Each row of a before or after table is a point. One or more steps were done to the points. Then noise was added and the rows were shuffled. The steps act on columns, c1 being the first. Write out the steps. A step turns or swaps two columns, mirrors them in a line or flattens them onto one, adds a multiple of one to another, or multiplies or shifts one. Angles are multiples of 10 degrees, from the lower column toward the higher: turns from -170 to 170, lines from 10 to 170 but not 90. Use the fewest steps. Two steps may share a column if one is a turn and the other turns, adds or multiplies; they go together, in the order done. Otherwise the lowest column goes first.
In the rows, zero is written as 128.

Before (9 x 2):
[[ 98  84]
 [139 133]
 [108 143]
 [143 178]
 [132  86]
 [114  54]
 [118 109]
 [129  59]
 [170 158]]
After:
[[127 152]
 [ 93 188]
 [154 124]
 [140  77]
 [132 179]
 [108  83]
 [104 199]
 [103 162]
 [122 117]]
Steps: turn c1 and c2 by -150 degrees

Before (8 x 4):
[[117 182 110 103]
 [127 116 179 116]
 [157 154 167 202]
 [184 126 199 116]
 [102 145 119 149]
 [102  87 190 117]
 [103  97 178  96]
 [ 99 100 109 132]]
After (8 x 4):
[[116 135 181 114]
 [183 118 110 102]
 [106 161 176  98]
 [153 149 120 147]
 [143  93 166 202]
 [111 165 109 130]
 [ 97 165 190 117]
 [107  78 199 116]]
Steps: turn c1 and c2 by -110 degrees

Before (10 x 8):
[[ 78 156 169 109 122 111 114 153]
 [ 76 136 141 150 141 188 150 152]
 [103 162 114 154  84 113 147 195]
 [142 167  72 111 150 133 171 102]
 [117  84 117 146  98 137 197 119]
 [ 66 109 166 194 170 170 121  92]
 [171  87 150 145 175 113 115 104]
 [154  78 164 163  79 144 121 112]
 [ 63  92  70 175 148 184 114 141]
 [ 87 150  70 125 171 146 113 193]]
After (10 x 8):
[[ 88 133 142 162 142 138  64 213]
 [126  82 166 129  79 118 114 169]
 [ 67  94  70 177 150 107  75 202]
 [145 167  71 112 152 167 117 162]
 [147  86 149 115 177 117 143 163]
 [112  85 117 138 100 193 105 176]
 [103 150  71 147 171 110 113 253]
 [100 161 113 151  84 149 137 255]
 [106 158 169 144 121 118 148 211]
 [ 58 108 168 185 170 113  84 151]]
Steps: flatten c1 and c4 onto the line at 140 degrees; turn c6 and c7 by -100 degrees; shift c8 by 60

Before:
[[ 96 126 178 134 113 120 151 158 131]
 [124 125 100 118 152  91 102 137 119]
 [123 124  94 177 115 109 115  93 190]
 [142 152 136 129 109  45 158  50 110]
 [ 96 108 148  77 164 150  62 124 163]
 [112 121  97 120 116 131 136 156 203]
 [166 114 115 162 214 172 124  97 131]
 [117 122  80 108 138 121 117 104  90]
 [119  44  78 154 100  95 156 176 163]]
After:
[[126 132 100 118 152  95 101 137 155]
 [104  97 117 161 211 188 126  96 106]
 [138 159 178 133 114  84 152 158 122]
 [125 138  81 106 141 123 116 104 135]
 [128 135  93 176 110 230 114  95 184]
 [ 52 167  80 150 102  83 157 176 143]
 [127 146  95 121 115 158 137 156 140]
 [145 102 138 129 111 192 155  49 239]
 [119 164 148  78 163 173  62 124 120]]
Steps: turn c1 and c2 by -110 degrees; add -1.5 times c8 to c9; turn c6 and c9 by -70 degrees

Before (9 x 12):
[[143  88 154 100 150 106 127 116 113 116 122 108]
 [128 122 117  98 133 131  97 119 154 145 148 136]
 [153 144 133 110 134 144  74 168 152 124 136 147]
 [138 109 124 134 151  88 137 115 120 113 127  92]
 [135 103 136 130 147 106 134 119 142 144 105 130]
 [118  78 129 137 150 115 149  96  97  91 116 117]
 [155 141 141 101 100 135 108 142 158 109 132 135]
 [146 107 134 124 100 138  92 158 147 131 147 129]
 [119 109 174 156 144 107 129  98 121 109 126  96]]
After:
[[154 145 134 111 135 143  73 249 153 125 137 146]
 [119 109 174 155 144 109 130  36 121 110 126  97]
 [120  78 129 137 149 116 149  33  96  91 116 116]
 [141  90 154 100 150 104 127  92 112 115 123 107]
 [135 103 137 131 147 105 135 102 144 146 105 130]
 [138 109 122 134 151  88 138  89 121 113 127  92]
 [155 140 141 100  99 136 108 169 158 109 131 135]
 [146 107 135 124 102 140  93 219 146 129 147 128]
 [127 122 115  97 133 130  98 101 152 145 150 136]]
Steps: multiply c8 by 3
